Each row of a before or after table is a point. One or more steps were done to the points. Then noise was added and the rows were shuffled. The steps act on columns, c1 being the first. Write out the steps. A step turns or swaps two columns, mirrors them in a line or flattens them onto one, adds a multiple of one to another, or multiplies or shifts one. Angles are multiples of 10 degrees, from the lower column toward the higher: turns from -170 to 170, lines from 10 to 170 but not 90. Use the fewest steps. Two steps may share a column if one is a turn and the other turns, adds or multiplies; they go together, in the order done. Otherwise the lowest column goes first.
In the rows, 128 means zero.

Before, 14 rows:
[[125 159]
 [150 126]
 [155 126]
 [156 129]
 [127 127]
 [117 160]
 [149 142]
 [147 123]
 [150 138]
 [  7 121]
 [147 129]
 [141 135]
 [144 152]
 [117 154]]
After:
[[133 138]
 [125 151]
 [158 115]
 [119   7]
 [122 147]
 [122 145]
 [156 127]
 [130 125]
 [142 148]
 [131 144]
 [154 144]
 [140 152]
 [129 155]
 [153 120]]
Steps: swap c1 and c2

Before, 10 rows:
[[125 115 109 177]
 [115 116 123  97]
 [132 148 127 118]
 [116 129 146 144]
 [ 81 133 138 139]
 [141 104 168  90]
 [136 116 122  95]
 [113 144 100 122]
 [151 129 144 131]
 [108 162 113 168]]
After, 10 rows:
[[113 143  43 121]
 [115 117 109  94]
 [110 163  83 169]
 [135 116 110  97]
 [126 116  73 180]
 [133 148 124 117]
 [ 83 133 158 139]
 [142 104 248  91]
 [148 132 174 131]
 [116 127 182 146]]
Steps: multiply c3 by 3

Before:
[[150  86 151 106 154  60 106 200  92]
 [169 116 124  77 118  55 117 155  91]
 [107  91 109  63 172 144 105 200 125]
 [ 89 134 112 121 174 135  84 145  95]
 [175 129  65 144  94 120 113 110  89]
 [ 84  99 108 126 180  47 144 114 104]
 [178  99 105  93 180 118 123 162 172]
 [127 101 135 145 121  83 183 131 124]
 [161 166 139 116 102 128 174 111 184]
 [106 136 119  59 108 138 114 188 172]
 [159 127  64 152 198 127 173 215 190]
 [190 138 125  78 102  74 123 111 136]
 [ 86 124 150 117 107 130  92 113 141]
 [160 121 163  58 104 101 190 206 125]]
After (14 x 9):
[[168 117 119 159 134  54 118  80  94]
 [107 136 109 158 136 137 114  42 172]
 [160 127 201  66 191 126 172  65 190]
 [127 100 120 111 123  82 183 134 122]
 [ 86 125 106 147 107 129  94 137 143]
 [158 121 103 148  92 100 191  26 125]
 [107  92 172 149 147 143 106  33 124]
 [160 165 103 149 117 128 174 136 181]
 [ 84  96 179 135 146  48 143 139 105]
 [176  97 180 140 151 118 123  82 176]
 [176 128  93 124 190 120 114 151  88]
 [149  86 154 113 105  60 105  54  93]
 [191 137 104 180 130  74 123 116 135]
 [ 89 136 174 125 146 133  85 111  95]]
Steps: turn c3 and c5 by -90 degrees; turn c4 and c8 by 150 degrees

Before (13 x 12):
[[105  76 148 104 169 153 133 157 176 105 175 154]
 [ 98 156 151 185  71 139 168  92 130  79 120 142]
 [106 153  79 118 192 139 120  85 152 205 122  77]
 [175 116 114 136  81 142  74 105 119 125 121  68]
 [171 183 106 134 126 119 164 173 155  93 187  94]
 [147 174 162 168 160  77 109 134 152 101 118 113]
 [123 168 195 129 164  99 141 143 137 148 167 194]
 [117  92 135  99 182  62 158 134 144  76 182 232]
 [140 178 145  87  77  97  63 171 184  44 135 234]
 [132 186 125 130 172 132 103 132 116  90 109 214]
 [136  83 106 168 139 105 123 166 139 179  91 167]
 [102 156 115 122 138 113 120 170 113 136 145  82]
 [142 176 140 100 157 110 193 159 134 128 107 113]]
After:
[[139  90 115 172 141 161 122  97 138 184  79 166]
 [109 154  78 118 186  87 116 147 155 211 125  75]
 [110  76 144 101 170 163 129 144 172 104 174 152]
 [140 176 148  84  73 162  67  93 178  40 128 232]
 [177 180 105 131 127 166 163 110 152  88 185  99]
 [179 115 117 133  87 112  68 143 124 122 127  66]
 [145 172 154 162 160 119 111  81 155  99 120 111]
 [ 96 157 119 121 133 173 122 112 111 141 149  83]
 [124 166 195 126 162 145 145  95 140 145 168 195]
 [130 182 125 130 171 132 101 129 124  89 112 215]
 [121  94 135  98 184 126 159  64 147  74 179 233]
 [ 99 157 149 189  68  92 169 142 132  80 120 143]
 [135 172 139  96 162 154 189 105 136 128 104 114]]
Steps: mirror c6 and c8 in the line at 40 degrees

Before, 10 rows:
[[124 144 150  80 163 131  31 245 158 109 162 151 102 115 131 117 123  68
  123 109]
 [123 115 129 134 105 116 125 100 165  94 119 123 150  99 150 132 116 139
  111 168]
 [106 140  92 150 150  50 119  97 130 106 113 158 147 164 109 130 123 171
  107 162]
 [140  62  29 145 137 132 127 106  93 139  87 121  98 172 147 124 110  78
  100 249]
 [140 128 152 146 117 125 107 145 119 120  71  84 124 124 113 142 116 104
  108 124]
 [140 142 141 131 141 102 106 131 125 135 158 115 148 162 122 106 107 144
  135 220]
 [144  90 124 150 123 111 128 104  93  66  97 158 124  68 100 151 116  91
  149 109]
 [ 94 105 141 112 110  78  98 111 126 139 159 123 131 172 131 140 152 192
  138 115]
 [132 131 133 113 128  71 128 126 113 131  88 131  91 164 114 116 203 102
  184 121]
 [107 144 148 132 179 114 127  98 100 111 161 113 143 157 147 109 107  65
  105 122]]
After:
[[106 143 149 161 172 112 126 104  97 112 159 114 141 158 114 111 104  65
  101 122]
 [108 139  93 133 151  47 116  97 128 107 114 157 146 161  99 133 124 172
  137 163]
 [139  65  28 175 138 134 131 107  95 142  88 119 100 174 106 122 107  77
   94 250]
 [123 111 133 158 102 118 124  99 163  96 117 126 155  99 125 131 111 144
  100 167]
 [125 146 149  85 167 133  30 245 161 110 164 151 106 118 122 120 126  70
  126 112]
 [ 95 104 141 112 111  79  98 110 128 137 161 123 132 171 139 141 152 197
  128 110]
 [129 133 134  79 129  69 127 127 114 131  85 132  89 164 174 116 201 102
  159 121]
 [142 141 143 129 144 105 109 128 124 134 160 114 153 161 132 104 107 144
  130 221]
 [144  91 124 118 124 113 125 105  90  68  96 157 124  68 138 147 114  88
  159 108]
 [142 130 154 136 117 126 108 140 122 123  67  90 123 123 104 139 114 105
  136 122]]
Steps: turn c15 and c19 by -70 degrees; add -1 times c19 to c4

Before:
[[114 102 124 110 139 121 109  62 129 119 134 103 126 103 211 144 144 141
   72 123 130 125 147 115 135 137 130 115 141 122 131 124]
 [113 139 116 144 142 136 140 139 131 127 121 132 108  81 118 134 123 129
  145 121 109 150 147 127 135 136 136 112  98 131 127 125]
 [144 103 113 154 145 125 105 127 138 120 131 128 114 124 135 150 146 125
   54 121 122 125 154 127 125 113 124 113 129 139  81 143]
 [109 102 138 135 142 121 172 141 131 120 139 136 136 126 124 140 138 142
  143 129 150 118 109 126 147 100 131 123 140 137 133 129]
 [116 121 147 116   7 133 123 140 137 145 126 144 136 131 124 140 111 133
  144 139 117 123 130 114 130 117 130 135 123 121 125 132]
 [113 138 134 110 125 121 176 141 141 160 122 134 119 131 145 133 139 142
  140 142 160 164 144 118 142 131 144 128 137 127 132 157]
 [125 116 117 116 143 120 106 155 150 116 127 142 127 130 149 141 111 139
  133 124 158 133 136 129 126 140 144 176  96 135 127 155]
 [113 112 140 111 136 138  98 114 141 121 125 106 143 128 122 135 113 136
  111 132 114 115 125 203 136 118 134 114 101 131 128 138]]
After (8 x 32):
[[122 101 126 110 139 112 115  62 133 118 132 105 124 104  53 144 144 141
   74 134 131 125 148 117 122 139 130 113 109 123 129 125]
 [138 139 116 144 143 111 158 136 129 124 119 130 110  82 147 133 123 128
  144 135 109 151 147 128 119 135 137 112 140 134 128 123]
 [123 116 116  50 141 126 161 156 106 116 128 143 129 127 106 142 112 139
  130 130 158 133 139 127 119 139 145 177 108 134 126 153]
 [133 121 145 130   6 116 132 139 121 145 125 144 138 129 123 138 112 131
  143 116 118 123 129 112 122 118 131 134 124 120 125 133]
 [122 103 136 132 145 109 114 141 132 123 141 135 133 127 136 138 139 141
  141 127 147 117 108 126 110 101 133 124 172 137 132 131]
 [139 113 137 166 135 114 159 115 120 124 125 106 144 129 126 134 113 136
  109 125 113 116 122 204 113 116 135 114  99 131 129 143]
 [120 138 134 133 125 111 121 140 124 161 121 135 119 131 103 134 141 140
  140 113 160 163 144 118 108 132 144 126 176 127 132 155]
 [121 103 114 125 143 145 127 127 118 119 131 127 119 123 137 151 146 125
   54 138 119 124 156 127 127 113 124 113 105 139  82 143]]
Steps: swap c1 and c6; turn c4 and c15 by 140 degrees; add -1.5 times c28 to c4; turn c7 and c29 by 90 degrees; turn c9 and c25 by -150 degrees; multiply c20 by -1

Before (11 x 64):
[[151 112 115  90 126 151 114 114 128 209 128 134  88 169 150 185  86 138
  201  99 193 134 126 113 116 132 115 126 122  77 152  98 125 143 161 117
   86 127 174  96  87 153 141  79 158 120 131 139 117  83 113 172 185 118
  167 189 143 191  71 138 118 105 118 186]
 [101 192 155  53 114 129 151  88 163  87 126 114 147 102 124  95 113 129
  156 198  83 129  92 155 149 156 157 135  98 128 101 169 199 171 112  68
  131 154  96 111 123 132  97 159 161 170 110 131  62 130 144 129 162 117
  162 101 154 120  66 140 113 135 168 115]
 [195  70 148 119 167 106 130 175 130 206 161 157 160 167 183 161 104  66
  203  54 185 167 156  69 168 110  70  89 147  60 131 102  78  79 185 142
  110 103 179 179 129 190 166 110 171 113 188 163 139  89 104 168 154  77
  131 216 120 127  87 133 108 151 138 191]
 [172  95 165  19 134  43 182 175  81 176 180  47  71 187 127 143 182 104
  168  78 105 187  88  21 232  86  77  60 189 109  88  67 108 108 187 113
   94  86 128 199 169 152 130 109  65 168 129 133 142 127 200  49 149  99
  102 139 110  73 156  74 181 114 209  67]
 [128 121 129  66 100 133 131 171 175 146 122 140 103 170 177 141  91 101
  128 120 146 154 177  68 129 119 123 130 136  63 150 130 176 164 135 117
  101 109 135  89 119 168 142 109 177  77 159 146 146  83  92 180 143 111
  151 191 132 188  81  92 107 129 114 190]
 [128 156 108 112 101 121 202 111 133 104  63 142 136 100  95 120 135 181
  149 203  89  95  87 130 141  77 194 164 136 130 107 163 129 213  87  69
  116 168  94  89 149 105 108 161 154 138 131 100  77 149 141 114 139 156
  183 136 124 147  88 158 110 130 152  99]
 [152 153 120  51  56  80 174 150 101 102 119  91 109 133  92  84 168 194
  112 164 115  98  59 133 135  57 191 138  34 147  60 182 126 200 152  50
  143 176  88 112 106  79  94 119  99 177  99  77  84 191 194 100 100 111
  116 143 146  44 128  96 158 197 230  84]
 [163 106 103  98 181 146  86 146 111 160 120 116 130 171 184 148  90 113
  171 122 175 123 129  91 141 153  92  85 164  78 126 137 138 132 138 139
  101 115 186 137 140 176  84  79 154  94 182 153 184  69  95 165 142 131
  159 179 151 168 112 106 139 141 104 183]
 [152 188 182  91  73  89 166  99 117 105 130 111 125  94  95 113 140 190
  112 192 116  81  94 129 134 108 160 170 110 136 139 178 157 179 111  93
  159 147  91  83 111 114 119 183 135 166 101  80 136 111 149 159 138 165
  168  85 108 148  93 136 152 156 157 148]
 [162 197 143 125  92 123 109 135 133 132 119 146 107 137 159  96 124 141
  103 154 120 124 118 105 119 139 168 149  90 160 118 112 197 167  86 108
  138 132 117 130 106 170 109 178 165 105  72 130 104 131 119 100 159 159
  182 146 184 182  93 110 145 153 134 117]
 [153 151 106 181 123 144 115 141 151 181 118 154 150 145 145 124  97 111
  177 110 191 178 172 119 100 148 128 102 164  56 140 160 181 146 136 121
  104 125 119  89 103 143 112  69 172  85 179 122 104  88 128 182 178 109
  171 189 134 187  74 116 172 120 135 183]]
After (11 x 64):
[[155 192 167  95  76  91 164 100 115 104 130  84 125 101  88 120 140 193
  109 188 111  78 100 131 135 111 164 169 104 137 139 182 159 172 119  93
  157 144  84  77 114 114 123 185 131 177 101  74 138 109 150 159 136 160
  166  87 106 147  90 139 149 163 160 148]
 [163 109  96  98 184 140  88 147 108 155 122 133 129 170 187 152  87 113
  173 121 179 120 130  94 140 156  93  90 162  80 130 143 135 134 133 147
  102 110 186 139 137 181  92  72 149  88 185 155 183  69  99 166 144 133
  158 180 149 162 112 107 140 141 100 181]
 [152 109 120  90 126 146 113 113 128 205 129 141  92 176 155 186  85 140
  204 107 198 134 127 115 119 134 108 127 122  76 146  96 127 136 154 124
   81 131 175  88  87 158 151  83 159 119 132 138 115  82 110 172 186 117
  166 182 139 189  73 140 117 101 111 181]
 [126 128 133  63 103 129 134 172 177 141 128 145  98 173 180 148  91  96
  133 116 145 150 176  65 133 121 132 134 137  70 144 131 181 169 136 119
  101 115 137  88 119 169 141 110 183  62 164 141 145  84  95 184 142 113
  153 191 134 186  85  91 105 134 109 188]
 [161 199 153 120  96 126 107 136 138 131 117 137 104 143 165  91 121 141
  104 154 122 122 116 102 121 141 173 148  90 158 120 111 201 170  99 106
  140 131 121 129 102 169 107 176 164  95  72 127 105 126 121  98 159 157
  178 147 179 179  94 110 142 148 130 118]
 [153 148 118 178 124 147 117 147 152 182 121 162 151 143 149 122 100 107
  176 109 197 181 172 123 101 152 130 101 161  52 145 159 179 148 132 124
  101 118 123  84 104 149 110  70 176  66 179 112  99  86 126 185 176 111
  177 190 136 179  74 111 170 119 137 184]
 [171  97 123  16 131  45 182 166  74 171 173  36  67 181 122 144 176 109
  168  82 108 187  90  22 227  87  77  61 191 106  95  66 105 110 168 117
   93  83 131 199 170 153 129 109  72 180 130 133 148 128 204  49 146 101
  107 135 106  82 155  67 188 114 208  64]
 [157 151 104  48  53  76 165 152  97  99 119  95 110 133  91  90 170 196
  106 165 111 100  54 134 140  53 187 140  32 147  57 184 127 200 144  49
  138 173  88 110 107  82  96 122 103 193 100  79  82 198 194 103  99 107
  117 144 147  46 130  99 155 200 235  84]
 [194  70 158 120 168 105 130 177 130 195 163 143 159 166 185 157 101  64
  201  53 188 173 160  71 168 116  69  83 148  64 131  98  80  79 170 138
  113 107 177 185 133 196 162 108 164 110 188 159 133  96 106 171 151  76
  129 217 119 134  90 132 107 150 143 195]
 [122 156 120 114 104 122 207 112 133 103  59 149 143  99  96 125 135 183
  145 195  88  95  88 129 142  76 189 161 139 134 109 155 130 208 100  70
  118 171  90  90 142 105 111 160 154 140 140  97  78 149 141 118 141 151
  183 133 125 146  89 159 116 132 147 105]
 [102 197 152  56 111 129 148  92 162  83 131  99 141 101 123  90 115 129
  159 200  78 129  95 159 152 158 156 133 103 123 104 173 191 171 119  63
  128 156  88 108 128 132  97 160 162 179 110 126  67 133 149 130 165 123
  160 111 158 116  71 141 107 134 163 114]]
Steps: turn c3 and c12 by -30 degrees; multiply c35 by 0.7; multiply c46 by 1.3

Before:
[[ 99 127 148 178 113  74 162  97 135 172 182  15 148  98  98 163 123 117
  164 140 130 151 162 138 103  58 115 138 128 123  89 154  90 157  91 127
  141 188 126 146 133 148 170  86 105 125 172 130 101 135  97 100 189  87
  235 155 140 217  82  66 175 112 117 101]
 [ 61  22 103 141 107 159 146 204 201 146 102  97 108 140 111 139 133 136
  131 149 166  98  96 162 156  75  91 202 160 167  88 148  86 122 139 110
  152  98 115 136  80 123 166 148 127 240 144 160 171 225  91 187  87  53
  161 153 136  67 135 182 118 146 147  80]
 [ 70 138 130 153 118  74 150 136 128 183 188  88 145 128  94 110 171 143
  142 120 112 164 148  93 109  79 169 120 139 135  68 139 124 135  86  94
  143 195 150 171 138 143 158  58 121 171 180 152  96  82 105  93 173 114
  215 172 131 191 108 109 149 116  95 114]
 [110 135 170 162 114  83 142  57 105 171 145  89 126 146 124 166 147 114
  136 130 114 124 131  81 112 100 120 109 204 137  90 140 119 180  96 122
  158 194 147 146 140 173 137  72 104 177 174 153  95  99  76 114 200 109
  215 164 129 171  38  67 172 113  82  91]
 [185 181 155 111 150 126 150 154 142 120 123 114 158 138 123 117 109 143
   86 163 130 121  70 135 136 160 154 152  93  99  86 167 135 144 104  98
  102 117 124 130 148 151 123 186 155  88 101  50 147 117 140 148  80 141
  112 137  73 120 130 128  96 126 138 155]
 [169 164 117 132 147 139 177 128 146 102 165  84 162 146  80  87  82 126
  120 148 152 171  89 118 152 169 123 140  76  86 131 141 115  83  97 131
  112 101 120 119 145 145 110 175 139 124 112  92 143 147 128 186  65 179
  104 179 127 116  98 122  84 140 168 155]
 [198 204 158 153 127 142 168 106 181  93 149 181 159 112 150  75 110 129
  110 155 177 129 122 141 150 186 122 121  59 101 139 154 115 115  73  73
   83  92 132 136 113 116 105 141 121  73  98  90 124 100 131 160 103 163
  101 128 121 127 134 130 105  89 156 132]
 [ 98  51 103 134  86 130 122 207 205 153  91  93  86 152  86 151 130 125
  129 172 142 111 127 170 159  95 141 142 201 155  84 113  28 122 107 108
  167  78  75 143  73 118 152 139  96 214 137 155 149 171  66 161  98  79
  174 136 126 132 105 200 112 168 155  76]
 [189 161 123 135 156 148 169 140 153  58 120 139 154 129  84 106 102 132
   80 121 139 151  87 149 169 121 130 113 137 121 117 179 132 127 129 150
  123 129 129 115 170 112 114 171 140  76 149 106 103 142 143 165  81 156
  119 124 129 140 118  84 115 134 144 127]
 [176 151 159 125 182 122 152 120 136  62 155 117 126 150 104 105 129 140
   85 176 130 133  93 153 167 161 188 133  94 120 142 161 134 112  84  91
   97 107 111 141 154 133  81 169 102 127 102  95  85 128 100 170 130 151
  114 137  93  94 133 106 145  97 159 124]]
After (10 x 64):
[[200 207 159 150 120 142 162 104  92  95 148 185 161 180 148  83 113 132
  106 153 171 131 119 135 148 184 121 121  55  99 154 123 110 116  71  69
   85  91 135 130 110 110 104 136 122  73  94  92 119 104 127 161 102 164
  100 126 123 126 131 127 107  90 161 134]
 [191 160 122 131 162 155 167 138  68  54 118 146 151 153  88 112 102 136
   74 123 138 153  86 149 168 120 131 113 131 118 104 135 135 126 129 147
  124 126 126 114 169 111 118 165 137  74 149 102 101 142 143 170  78 155
  117 123 122 136 119  81 115 129 147 125]
 [115 133 173 157 111  85 143  62 116 172 142  93 121  97 123 164 144 115
  132 133 116 122 130  88 105  96 118 114 204 138  49 136 121 183  99 127
  163 198 142 144 137 175 140  66 104 178 168 151  92  97  79 114 199 114
  215 162 132 175  42  67 177 113  80  85]
 [ 62  23 105 138 107 154 151 207  81 148 103  92 116 178 114 135 132 139
  129 147 166  95  98 161 151  68  91 200 161 163  50  90  87 116 146 116
  157  93 109 132  81 118 165 154 123 240 145 159 170 230  88 192  89  57
  158 150 141  70 133 185 119 152 151  86]
 [184 181 156 113 150 122 153 153  90 122 129 118 164 135 120 111 112 139
   79 164 130 121  69 131 135 164 149 153  96 106  50 133 132 141 105  99
  102 115 127 128 149 151 122 184 155  88 102  54 143 117 144 153  85 140
  108 135  77 118 132 124  89 126 135 153]
 [164 166 112 130 138 135 182 132 100  97 168  83 159 129  84  93  78 125
  123 151 156 167  84 124 154 174 119 145  87  85 133 116 117  78 102 137
  109 104 117 115 137 144 108 172 136 128 113  99 143 144 124 183  65 179
  106 183 127 111  98 126  86 143 165 158]
 [175 149 155 122 181 128 145 117  85  59 153 116 127 114 102 102 127 137
   89 172 134 135  90 156 166 161 188 133  99 113 156 124 133 114  80  90
   98 103 110 140 155 128  84 169  99 126 106  96  88 125 101 171 130 156
  115 138 100  98 134  99 150  97 160 118]
 [ 95  49 101 133  83 133 121 211 113 155  95  93  85 167  87 156 126 129
  137 174 145 110 131 171 154  97 138 143 197 156  43  60  26 131 110 115
  171  80  73 142  72 119 154 141 100 210 136 158 150 173  65 163 106  77
  179 134 130 127 101 205 111 173 151  75]
 [ 69 140 130 158 114  74 153 134 120 186 185  87 140 122  92 108 166 141
  144 108 107 165 147  94 104  77 169 120 135 134   8 127 119 139  84  92
  135 200 151 168 139 142 158  61 122 164 183 154  92  82 103  89 168 115
  212 170 131 188 108 103 156 116  86 116]
 [100 127 150 179 114  71 166  98 112 169 179  20 146 149  99 159 124 114
  160 139 136 148 161 134 107  56 115 139 125 126  50 154  90 160  89 128
  145 195 129 146 135 149 171  87 107 121 175 133 105 137  97  99 185  93
  235 157 140 219  83  68 178 115 115  99]]
Steps: turn c9 and c14 by 130 degrees; turn c9 and c32 by 60 degrees; multiply c31 by 2
